Each row of a before or after table is a point. The points were changed in one or more steps. Then noise was added and the rows were shuffled. The steps act on columns, c1 being the first. What was done? A step turns or swaps two columns, mirrors them in a line or flattens them onto one, adds a multiple of one to another, or multiplies or shifts one. Angles are multiples of 10 degrees, from the lower column toward the higher: turns from -170 to 170, lines from 10 to 170 but not 90. Use the fewest steps. Two steps may share a column if one is a turn and the other turns, adds or multiplies; they go together, in the order done. Otherwise the lowest column goes first.
(in the rows, 128 means zero)

Before (10 x 2):
[[113  92]
 [136 104]
 [136 101]
 [158 161]
 [168  83]
 [140 188]
 [ 97 125]
 [ 94 158]
 [114  89]
 [129 149]]
After (10 x 2):
[[163 148]
 [113 111]
 [ 84  92]
 [133  84]
 [156 111]
 [140 155]
 [140 151]
 [164 144]
 [ 85 121]
 [125 189]]
Steps: turn c1 and c2 by 140 degrees

Before (11 x 4):
[[158 125 175 145]
 [ 98 146 116  86]
 [132 131 180 168]
 [ 82 179  87  98]
 [108  84  88 110]
 [135 107 185 152]
 [158 105 144 132]
 [ 78 118 111 101]
 [131 102 143 123]
 [122 157 131 102]
 [167  85 146 178]]
After (11 x 4):
[[ 83 164 124  77]
 [123 146 105 120]
 [130 130 136 193]
 [ 99 140  97  97]
 [168  98 162 169]
 [158 125 123 175]
 [ 78 122 112 100]
 [159 111 123 146]
 [131 112 118 140]
 [109  95 130  84]
 [135 112 118 188]]
Steps: multiply c2 by 0.7; mirror c3 and c4 in the line at 60 degrees

Before (14 x 6):
[[104 144  96 126 106 192]
 [ 68 141 114 108 131 118]
 [162 144 229 116 136 130]
 [115 141 145 123 112 162]
 [ 94 127 125 213 108 104]
 [159 139 124 139  86 111]
 [161 139  78 148 114 117]
 [131 133  85 113  84 136]
 [149 116 218 146  99 173]
 [161 147  89 124  93 130]
 [127 131 103 109 127 130]
 [131  90  83 106 106  98]
 [141 126  77 144 101 172]
 [150  90  81 112 131 101]]
After (14 x 6):
[[155  99 220 151 116 173]
 [129  86  80 112 134 137]
 [119 130  82 115  89 118]
 [126 125  98 108 128 128]
 [138 134 227 112 149 144]
 [141 117 147 129 136 148]
 [114 107  76 106  95 105]
 [127  83 128 136 136 128]
 [148 101  77 147 131 168]
 [108 102 125 214 131  94]
 [148  99  97 126 147 165]
 [137  91  94 127 143 147]
 [135 114  83 146 137 135]
 [107 129 111 101 144  91]]
Steps: flatten c1 and c6 onto the line at 60 degrees; swap c2 and c5

Before (13 x 9):
[[140 137 142 145 105  89 118 108 166]
 [120  99 119 131 147  83 147  96 160]
 [ 64 130  98 106  88 126 141 103 129]
 [ 82 121 136  52 118 147 115 100 111]
 [154  97 110 176 138  77 104 135 169]
 [ 98 153 121  95 119  93 151 123 100]
 [ 87 118 162 153 145  99 127 126 139]
 [ 55 161 122  84 120 138 146 104 147]
 [107 100 145 161 111  64 126  85 139]
 [ 80 134 159  97 106 167 121 108  91]
 [130 136 137 170 149  73 103  74 149]
 [ 55 151 110  92 126 167 131  92  80]
 [103 133 147 111 119 166 165  92 107]]
After (13 x 9):
[[144 118 163 148 101 103 128 127 136]
 [185  97 118 127  86 103 147  93 159]
 [169  99 146 161  62 136 123  89 142]
 [191 137 141 166  78  99 104  70 148]
 [157 149 118  93  88 131 153 125  99]
 [140 120 134  47 144 139 118 101 109]
 [116 147 108  87 169 136 132  89  78]
 [114 161 120  84 138 137 146 106 146]
 [210  93 109 177  80 105 102 134 170]
 [142 137 161  99 161 159 121 114  89]
 [123 130 101 104 119 167 137 107 129]
 [165 137 149 113 164 144 163  92 108]
 [201 138 144 147  81 143 120 111 164]]
Steps: shift c1 by 60; turn c5 and c6 by -80 degrees

Before (11 x 11):
[[127  74 129  77  86 154 175 129  99 142 123]
 [ 94 117 109 122  99  90 139  82  91 115 155]
 [ 79 120 128 155 141 144 127 100 152  68 149]
 [128 107 184  97 123 149 111 177 108 105 107]
 [116 153 132 169 159 137 184 140 125 136  96]
 [136 168 106 161  87 110 133 157 129 117  92]
 [144 103 158 144  88 129  90  80 141 147  92]
 [ 76 158 108 108 112 131  78  70 140 103  88]
 [139 201 147 150 122 161 178 166 116 140 138]
 [ 84  89 145  78  99 117 201 177 117 151 163]
 [103  85 105 150 131 130  97 114 127 131 146]]
After (11 x 11):
[[122 170 123 101  87 109 133 157 137 118  93]
 [179 114 147 124  96  99 143  80 113 117 161]
 [145  84 134 104 126 132 101 115 104 131 152]
 [145 107 101 166 118 145 112 180 139 102 105]
 [132 115 115 114 143 142 126 106  71  70 142]
 [128 201 103 121 119 160 171 168 146 138 137]
 [135 156  99 109 157 139 180 140 118 142  93]
 [152  70 159 157  84 154 169 132 146 145 125]
 [161  83 154 158  98 117 201 177  94 151 159]
 [143 154 156 127 113 133  79  74  74  96  86]
 [110 101  91 134  86 131  86  83 136 151  90]]
Steps: turn c1 and c9 by 120 degrees; turn c3 and c4 by 140 degrees; multiply c4 by 0.7

Before (13 x 14):
[[100 150 101 170 163 127  97 138 128 114  79 118 164  75]
 [173 148 171 123 133 122 114 124 148 118 116  92  78 106]
 [135 116 164 158 116 129 104 117 124  96 144 101 170 164]
 [ 78 123 164  77 154 109 134 136  97 108 129 145 158 173]
 [ 94 154 180 127  96 147 181 158  90  97 149 120 110 147]
 [ 86 118 194 141 130 169 147 158 168 128 137  98  81 163]
 [118 123  98 160 172  88 145 143 103  77 100  95 146 112]
 [104  92  88 156  72  98 122 109 158 104  95 182 112 119]
 [150 138 138 151 134 100 146 113 151 144 158 186 169  94]
 [177 157 155 115 106 182 143 197 182 138 155 121 169 136]
 [125 134 181 110 148 123 159 187 109 153  98 179 137 169]
 [162  85 163 113  88  87 103 159 171  79  67 104 163  85]
 [ 84  90 128 135 149 163 120 134  86 126 125 150  91  88]]
After (13 x 14):
[[103 123 164  77 154  50 136 134  97 175 122 145 143 144]
 [110 134 182 110 149  62 158 193 109 109 114 177 132 143]
 [133 138 139 151 132  40 145  97 151 102 115 186 144 114]
 [158 158 156 115 107 121 140 163 182  88  63 121 144 131]
 [184  85 162 111  89  27 104 191 171 144 155 106 141 109]
 [ 94  89 128 135 150 102 123 135  86 155 125 151 115 113]
 [123 155 181 127  97  88 181 136  90 174  93 120 118 132]
 [123  90  89 156  73  36 122 133 159 162 166 183 123 124]
 [153 124  98 162 172  29 146 156 102 174 139  93 135 122]
 [ 95 118 195 142 131 110 148 145 167 156 101  97 109 141]
 [156 117 164 158 116  68 102 110 125 148 123 100 144 142]
 [170 149 170 123 131  63 112 132 150 107 139  95 109 119]
 [114 152  99 169 164  69  97 168 128 157 160 118 143 106]]
Steps: mirror c1 and c10 in the line at 160 degrees; shift c6 by -60; mirror c8 and c11 in the line at 160 degrees; multiply c13 by 0.4; multiply c14 by 0.4

Before (13 x 20):
[[106 146 115 126 150 142 148 128 150 126 129 122 152 123 114 141 137  81
   90 131]
 [109 145  61 100 144 120  41 117 125 141 131 118 115 127 101  78  94 154
   99 121]
 [104 157 139 131 128 101 138 122 132 131 148 143 154 137 121 143 119 148
  182 249]
 [104 141 113 120 134 126 129  46 128 163 144 120 112 131 116 138 128  75
   97 127]
 [177 157 138 120 137  95 132 130 146 124 126 165 104 129 104 133 136  62
  124 117]
 [102 133 129 131 131  98 151 132 123 175 126 132 143 151 100 145 133 139
   96 135]
 [122 150 139 129 142 135  53 141 117 130 136 134 139 131 112 144 160 145
  132 133]
 [101  86 137 130 131 185 158 132 125 129 141 123 121 123 113 127 153 132
  164 129]
 [117 119 122 128 157 129 152 134 128 164 139 135 121 124 158 131  92 149
   98 127]
 [167 157 136 132 130 112 131 126 120 157  84 128 151 145 113 122 156 137
   99 135]
 [115 155 136  30 129 123 138  96 145 133 128 116 154 130 107 132 145 146
  132 124]
 [112 107 142 131 169 136 158 139 134 130 145 113  91 140 173 132 163 133
  152 119]
 [108 151 145 123 127 110 138 104 134 129 142 131 112 127 129 135 143 159
  109 148]]
After (13 x 20):
[[153 156 113 181 102 101 138 126 133 132 147 142 137 135 119 143 128 146
  132 249]
 [148 144 144  90 112 143 147 120 150 127 126 122 158 123 114 141 125  82
  126 131]
 [151 133 131  96 115  97 152 115 123 174 124 131 136 151 102 145 133 139
  131 134]
 [137 120 111  97 145 128 151 119 128 164 138 136 154 122 157 131  96 148
  126 127]
 [ 92 156 139  99 108 113 131 141 119 157  85 127 139 143 112 122 153 135
  131 135]
 [140 107 140 152 176 135 157 114 134 129 144 113 155 139 174 131 165 132
  131 119]
 [ 83 158 127 124 156  95 133 144 146 124 126 165 130 129 103 133 140  62
  120 119]
 [178 140 138  96 144 127 128 196 128 163 144 121 128 131 118 138 118  72
  120 127]
 [151 156 134 132 106 124 139 153 145 132 128 115 137 131 108 132 147 147
   30 122]
 [128 151 139 132 123 134  53 113 118 130 138 135 146 131 111 145 159 146
  128 135]
 [152  86 138 166 135 185 159 115 125 129 141 122 127 121 113 128 153 133
  131 129]
 [148 144 158  98 144 119  42 133 124 142 131 119 139 126 101  79  60 154
  100 121]
 [155 151 125 108 143 111 138 145 134 129 142 132 122 126 130 133 150 159
  124 149]]
Steps: turn c1 and c8 by 160 degrees; mirror c3 and c17 in the line at 70 degrees; swap c4 and c19; turn c5 and c13 by 70 degrees

Before (11 x 24):
[[ 95 113  87 115 149 123 133 115 179  77 155 113 102 127 113 133  70 131
  117 116 159 123 138 100]
 [152 146  92 146 128 132  79 155  92 123 150 148 153  93 152  97 172  66
  182 100 118 137 166 137]
 [114 118  99 138 144  61 152 116 161 106  96 136 132 169 118  68 124 160
   78 163 147  82 153 120]
 [102 135 123 127 163 114 148  96 132 108 149 158 110 154  84 144  70 158
  111 122 121 154 101 113]
 [140 128  76 157  92 107 109 162 126 131  94  80 137 156 167  79 153  90
  165  92  98  91 144 179]
 [126 102 148 114 154 135 173 124 148  53 145 141 111 124  77 122  80 164
  146 107 151 138 139 131]
 [131 129  87 175  87  75 100 172 113  94  58 106 103 171 152  72 128 110
   87 169 139 117 165 154]
 [ 74 122 147 129 159 112 128 121 167  71 151 146  83 156  59 129 111 141
  107 136 144  95 114 125]
 [162 150 123 126 127 108  98 211 118 153 142 111 127  93 156  98 149  93
  142  90 114 130 138 133]
 [121 117 113 120 144 134 144 111 194  74 130 180  99  96  76 122  96 136
  126 102 132 143  84 117]
 [182 133 139 174 137 154 102 154 143 140 154 112 127 109 178 109 171  75
  164 117  98 151 145 128]]
After (11 x 24):
[[101 137 125 129 163 116 149  93 127 107 161 156 109 167  96 143  69 157
  110 120 121 155 165 111]
 [131 131  89 138  88  75  98 171 180  94 153 104 103 158 169  70 129 110
   87 172 139 114  60 155]
 [116 119 102 161 144  66 152 114 123 105  75 136 132 169 137  66 125 157
   77 165 146  82  93 122]
 [139 128  73 142  89 107 107 161 154 131  93  79 136 143 173  77 151  92
  163  91  98  92  99 177]
 [184 132 140 161 136 154  98 150 163 138 134 116 127  94 169 107 174  75
  166 120  99 150 125 131]
 [162 149 122 117 127 106  97 213 131 152 114 113 126  87 141  97 149  93
  145  88 113 127 126 134]
 [127 103 152 135 151 134 174 123 107  58 123 138 108 140  78 121  81 164
  145 108 151 138 127 131]
 [155 143  89 105 129 131  80 156 163 125 103 145 152  87 139  95 173  64
  182 101 116 134 104 137]
 [122 118 111 184 143 133 144 111  87  73 172 176 101 114  68 122  96 137
  124 103 130 143 167 116]
 [ 75 125 144 163 156 112 127 121 109  71  67 146  85 179  73 129 112 141
  107 139 143  96 150 125]
 [ 96 112  89 166 151 121 131 116  95  81  92 113 102 132 114 134  73 134
  115 114 158 127 132 102]]
Steps: mirror c4 and c9 in the line at 30 degrees; turn c11 and c23 by 150 degrees; add 1.5 times c22 to c11; turn c14 and c15 by 20 degrees

Before (12 x 48):
[[117 101 102 112  73 108 175 170 108 117 109  89 133 123 151 158 157 108
  128 116 108 169 116 130  97 140 127 122 111  91 134  98 105 150 109 141
  112 121 115 151  79 153  94 137 115  90 137  77]
 [124 161 105  48 135 179  90  81 179 185 161 155 107 160 142  73  95 151
   78 130 131 144  94 147 152 126  79  73  69 157 102  94 162 102 132  90
   49 153 159 138 114  63 197 191 156 139  84 126]
 [144  82 138 121  79 109 155 117 138 126 146 115  99 138 148 145 165  88
  145 111 113 168 136 134 131  95 158  89 157 106 132 145 120 163 132 145
  143  87 130 173  73 120 107 142 113 121 117  95]
 [102 131 102 122  82 143 112 150 104 149 117  78 104 114 129 166 133  95
  113  95 126 185 106 110 133 110 138 128 151 101 147 148 105 145 126 131
  136 123 110 150  83 134  96  76  91 111 118  76]
 [106 140 115 128 107 162 151 118 131 143 125  86 113 153 101 144 146  82
  157 102 107 183  81  85 135 130 135 152 140  98 116 122 145 119 111 150
  123 106 141 105  91 118  89 116 122 104 149  69]
 [168  97 169  96 149 163 106  79  78 193 168 157  92 123 141 117  88 181
   38 103  99 113 108 185 120 115  99 136  93 134  83 122 172 111 158  73
   44 131 110 170  85  75 144 121 130 129 130 109]
 [121 166  81 115  77 143 113 108 148 153 116  79  92 181  68 137 119 105
  118 167 127 129  56  96 178 136 106 142  88 141 101  98 133 143  82 109
  103 173 150 103 130 145 121 121  99 110 147 114]
 [142  98 145 110 106 144 192 136 131 146 112 140 126 120 156 157 118 107
  118 114 156 121 142 152 117 125 151 109 136  90 155 147 114 140 154 154
  148  90 105 167  58 110 145 161 156  94  59 128]
 [136 115  99 136 111 110 125 124 123 124 116  69 132 146  99 131 142  79
  111 110 107 171  85  92 103 125 109 142 140  68 159 104 128 158  77 140
  133 161  96 144 106 131 123 111 114 113 147 114]
 [156 119 145 133  70 114 180 132 116 135  94 130 153 142 150 155 147 107
  138  85 125 165 156 116  89 112 165  87 145 110 163 155  83 163 160 155
   99  59  92 179  86 101 123 127 140  85 104 118]
 [152 108 121  82 139 155  91 106  96 191 168 144 105 149 164 114  86 162
   77  91  66  79 132 145  89 139 110 122 140 155  62 133 145 111 133  87
   84 144 116 166 102  77 158 144 133 120 110  93]
 [113 159  79 125  95 141 127 108 192 136 155  63 102 172 132 143 117 122
  101 168 126 155  64  98 149 128 113 144 107 121 134  94 121 114  68 143
   93 143 133  77 120 134 134  93 120 149 147 101]]
After (12 x 48):
[[148 107 123  82 141 154  93 105  95 193 157 145 108 150 172 111  92 101
   77  93  67  79 134 139 178 135 136 117 145 154  65 129 149 110 127  88
   87 144 114 171  94  78 153 108 136 121 113  95]
 [117 160  78 129  94 143 128 108 188 135 100  62 105 174 123 139 110 120
  100 169 128 159  64  96 150 132  65 146  73 116 134  95 120 113  95 141
   91 140 133  82 104 135 135 160 120 154 148 111]
 [117  96 103 113  72 111 176 169 105 122 158  89 132 124 108 157 148 102
  127 120 108 168 120 129 116 138 133 121  98  88 135  95 108 156 123 136
  115 119 116 152  85 158  97 122 113  94 136  71]
 [144  97 145 110 108 145 190 142 128 144 142 139 124 124 114 157 118  96
  113 110 156 120 138 150 116 125 187 109 150  95 152 148 116 138 138 152
  142  91 109 167 143 113 144  97 162  96  62  63]
 [126 155 109  47 138 178  93  81 177 185  97 157 102 160 152  71  88 116
   77 129 130 144  93 147 166 126 104  75  85 155 108  98 159 100 166  87
   48 151 162 136 128  66 201  61 156 137  87 114]
 [141  80 138 125  82 108 153 117 138 128 121 115  97 139  95 145 164  98
  146 116 111 171 135 135 143  96 169  88 159 106 131 145 120 164 115 142
  146  86 130 177 102 120 108 110 112 125 121  69]
 [105 132 104 118  83 146 114 148 104 147 123  76 101 114 101 162 130 116
  112  97 128 189 108 107 118 104 109 128 149 107 140 144 103 141 113 130
  136 122 111 144  85 134  96 179  91 113 114  75]
 [105 141 112 124 105 161 149 119 128 139 125  87 111 153  82 149 147 148
  159 102 106 184  77  83 127 131  69 151 125 102 115 123 145 118 108 151
  123 102 144 105  81 122  89 140 126 106 147  86]
 [159 121 146 136  69 118 180 132 116 138 165 125 156 148 110 154 149 107
  140  83 122 166 153 116 102 108 147  83 161 115 168 150  84 168 144 152
  100  58  90 181 126 101 120 130 139  84 103  83]
 [164  99 168  96 153 166 104  80  79 195 129 157  91 120 184 118  86 124
   41 104  96 109 108 185 165 116 183 142 126 130  84 123 169 110 176  71
   43 130 111 167 121  75 143 135 131 130 127  81]
 [135 115  99 137 112 110 124 118 128 122 154  65 131 146  77 129 142 150
  109 110 103 169  81  93 122 125  53 142 104  63 160 105 126 158  85 144
  132 159  96 142 116 131 124 143 114 110 147 107]
 [122 169  80 119  76 147 117 103 149 160  82  80  96 181  96 140 116 184
  119 171 128 131  59  94 107 132  55 141  68 146 100 101 136 145 119 109
  101 178 152  99 119 144 117 138  99 109 148 131]]
Steps: turn c11 and c25 by 100 degrees; turn c15 and c18 by -80 degrees; add 1.5 times c24 to c27; turn c29 and c35 by -40 degrees; mirror c41 and c48 in the line at 50 degrees; multiply c44 by -1

Before (10 x 64):
[[144 152 137 146 180 140 101  91 120 131 158 114 124 100 122  69 146 117
  112  78 113  86 175 120  91 142 170 142 157 129 219 152 103 121 163 179
  141 128 111 114 120  73 119 123 135 172  86 184  81 105 151  64  92 117
  130 105 107  76 117 100 104  87 123 110]
 [ 98 125 102 157 131 109 100 154 147 144 135 119 107 163 129  95  72 155
  158 169 115 107 127 174 122 119 168 135 108 144 121 118 139 103 183 154
  118 135 145 160 158 118 125 168 137  79 128 140  87 111 132 119 139  90
   89  77 135 152 108 143 192 131 111 171]
 [121 118 134 120 128 176 142 128 125 121 108  92 138  80 138 119 191  89
   86 119 160 138 136 136  91 171 130 149  94  86 135 147 118 156  76 127
  186 167  78  90  92  92 139 115 145  93 122 104 137 123 136 119 158 133
  181 116  98 107 166 143 120 108 149 142]
 [137 145 139 140 163 134 141 196  89 150 208  94 139  92  90 187 159 129
  173  49 134 117 153  93 137 128 161 133 149 104 100 143 168 140 132 150
  150 140 111 141 145 128 125 117 159 148 111 122 120 140 104 112  46 113
  134 100  45 160 165 134 113 153 151 176]
 [119 141 140 191  60 109 120 100 145 127 140 148  97 172 117  85  83 118
  143 138 147  81 129 141 116 124 111 132  89 130 198 175 141 104 132 183
  195 152 131  76 154 129 150 158 176 122 143 112 121  74 113  96 111  39
  142  80 117 110 116  79  77  99 204 169]
 [161 146 144 151 127 158 144 122 121 157 163 154 101 120  96 102 145 132
  131 157 116 106 144 152  64 123 166 183 113 141 136 130  91 135 123  80
  155 127 135 134 127 119 123 113 137 138 124 157 136 144 123 164 162 124
  103 123 165 152 167 159 142 118 126 102]
 [102  87 130 136 183 123 115 147 104 157 106 126 123 107 123 130 114 125
  170 159 168 110 190  99 142 133 142 164  63 138 127 112 149 102 109 182
  121 155  96 160 151 151 136 125 136 122 186  94 132 131 116 105  88 101
  120 132 150 119 107  79 153 149 134 168]
 [134 127 146 160 137 203 129 113 101 102 169  92 103 140 146  97 150 125
  196 170 168 118  99 121 133  72 124 153 122 186 135  86 180  92  74 134
   77 111 113 115 156 138 113 175  84  99 128 147 145 116 123 146 100 150
  151  77 104  83 150 127 149 105 113 156]
 [131 115 141 127 153 154 117 146 104 140 104 125 129  86 209 130 162 138
  166 166 144 110 127 142 160  79 160 121  93 130 121  68 103  82 142 168
   97 106 184  88 128 162 141 137 104 147 207 104 126  64 127  82 161 119
  130 134 102 172 122 137 137 142 145 167]
 [149 137 145  54 101 130 181 108 136 192 142 185 131 108  75 100  98 192
  130  98  95 119 113 156 130  69 173 134 154 106  78 129 135 117 165 152
  115 102 147 126 153 108 102 134 111 116 137 130  73 126 182 137 100 123
  105 132 123 153  92 108 148 153  91 161]]
After (10 x 64):
[[147 138 144  50 101 131 181 107 136 192 144 165 129 118  74 157 101 190
  130  96  95 120 113 156 107  69 171 130 156 109  77 129 131 119 167 138
  115 105 146 125 179 110 101 134 115 114 135  99  76 126 183 136 101 121
  107 131 140 155  90 107 147 153  89 160]
 [136 145 142 135 162 134 141 196  91 151 207  90 127  63  88  57 160 130
  173  50 131 116 153  95 183 127 159 130 150 104  97 143 168 139 133 152
  148 141 111 142 126 128 125 116 145 150 112  93 121 143 102 112  48 114
  134 100 188 161 163 133 112 149 149 179]
 [146 149 139 136 182 139 100  90 120 133 159 120 134 118 122 182 145 118
  113  79 114  86 178 120  79 142 169 141 154 131 217 151 101 121 163 180
  142 127 112 115 116  73 121 122 157 173  85 154  81 108 150  66  90 118
  130 107 168  75 114 101 103  86 121 108]
 [116 143 140 184  60 108 121 101 144 126 139 132 139 182 119 149  85 118
  144 138 143  85 132 141 172 126 112 131  92 126 199 175 140 106 134 196
  196 148 129  77 160 132 151 157 173 127 146  83 121  81 115  94 113  38
  143  79 152 112 115  77  77  99 204 167]
 [162 143 144 159 130 157 141 123 120 160 160 148 127 130  95 166 144 133
  131 154 116 110 143 152  40 122 167 182 114 141 136 129  93 134 124  85
  154 129 134 136 140 118 125 113 175 138 124 128 135 151 124 162 164 122
  101 126 102 152 169 158 143 118 125 102]
 [129 112 140 120 153 154 114 146 102 141 104 126 141  83 210 134 163 138
  166 165 142 110 127 142 147  76 161 122  91 133 120  70 103  80 142 166
   98 107 182  85 127 163 138 137  90 150 205  73 124  67 126  82 160 121
  131 133 153 171 119 137 136 145 142 164]
 [ 96 123 104 150 132 107 102 155 146 145 134 106 131 172 133 148  73 155
  159 170 117 103 125 175 131 119 167 133 106 147 121 116 137 103 184 159
  117 137 145 159 150 119 123 166 137  80 129 111  88 117 131 123 140  94
   90  78 133 150 105 143 190 131 111 172]
 [131 129 144 161 136 204 130 113 102 101 169  80 131 145 144 144 147 127
  193 168 168 119 100 124  78  71 123 154 120 186 135  88 178  91  78 137
   78 113 114 115 136 138 112 174  88  98 127 116 145 119 124 147  99 149
  151  74 164  81 150 131 148 109 113 156]
 [100  88 130 127 184 122 113 148 104 159 105 119 128 110 124 140 114 127
  171 159 169 110 188  98 159 132 141 165  65 137 128 111 146 100 108 184
  121 154  95 159 145 151 137 126 123 122 187  64 133 135 114 109  88 102
  119 133 110 121 109  78 153 149 132 168]
 [120 119 134 124 128 175 141 124 122 119 107 116 130  84 137 145 193  87
   86 121 160 142 134 134  92 173 132 150  90  86 136 146 120 156  76 124
  186 169  75  90  80  92 139 113 164  94 121  71 138 121 138 121 160 131
  180 117 159 104 166 145 119 110 148 143]]
Steps: turn c4 and c36 by 10 degrees; turn c12 and c41 by 30 degrees; flatten c13 and c50 onto the line at 100 degrees; turn c16 and c57 by -160 degrees; turn c14 and c16 by -20 degrees; turn c25 and c45 by -40 degrees; multiply c25 by 2; shift c48 by -30
